Every row gives one point. To make a cloud, some directions were put in groups of two or more. Within a group, all points are equally far from the middle, so they leave a hole (a ring in 2 directions, a hollow ball in 3). The other directions are filled evenly. Then the cloud was stretched, turned, moved and blurred a little. Count the holes, and give their numbers of directions, smallest first.

Cloud (20 x 3):
[[-29 -56 -26]
 [ 26 -37  17]
 [ 76 -68 -34]
 [-60 -39  43]
 [-86 -39  29]
 [-73  40 -10]
 [ -9  37  15]
 [ 73 -96  -5]
 [ 34  48  -5]
 [-19  55  20]
 [-36 -70  32]
 [ 19  11  31]
 [-45 -23 -13]
 [-20 -33  66]
 [-72  -4 -15]
 [-11 -23 -49]
 [ 17 -13   4]
 [-26 -47  73]
 [ 23  68  65]
 [ -4   6 -19]]
Holes: 0

Cloud:
[[  17   38   42  -75]
 [  19   20   59  -90]
 [ -14  -56  -34  -47]
 [  31   24  -22    4]
 [  26    0   94  -27]
 [  18   10   99  -31]
 [ -41  -37   14  -43]
 [ -47   16   19  -32]
 [  31   30   32    2]
 [  54   -4   -2    1]
 [ -16   28    0  -65]
 [ -15    1  -64   31]
 [   0   16  -57  -45]
 [  -1  -26  -73  -58]
 [ -32  -33  -47   81]
 [  -8   14  -18   60]
 [ -52   11   77   56]
 [  15   33  -13    7]
 [ -50  -40  -50   41]
 [  -5   12  -36  -75]
 [  50    4   32  -89]
 [ -61  -27   66   77]
 [ -37    9   30   84]
 [  23  -57   -9  -60]
 [  33   -3   41 -100]
 [ -63  -42   -5   14]
 [  43   21   60  -43]
 [  54   -4  -50  -33]
 [ -44  -13   37  -49]
 [  56    2    1  -10]
 [  27  -49   50  -25]]
Holes: 1 (4)
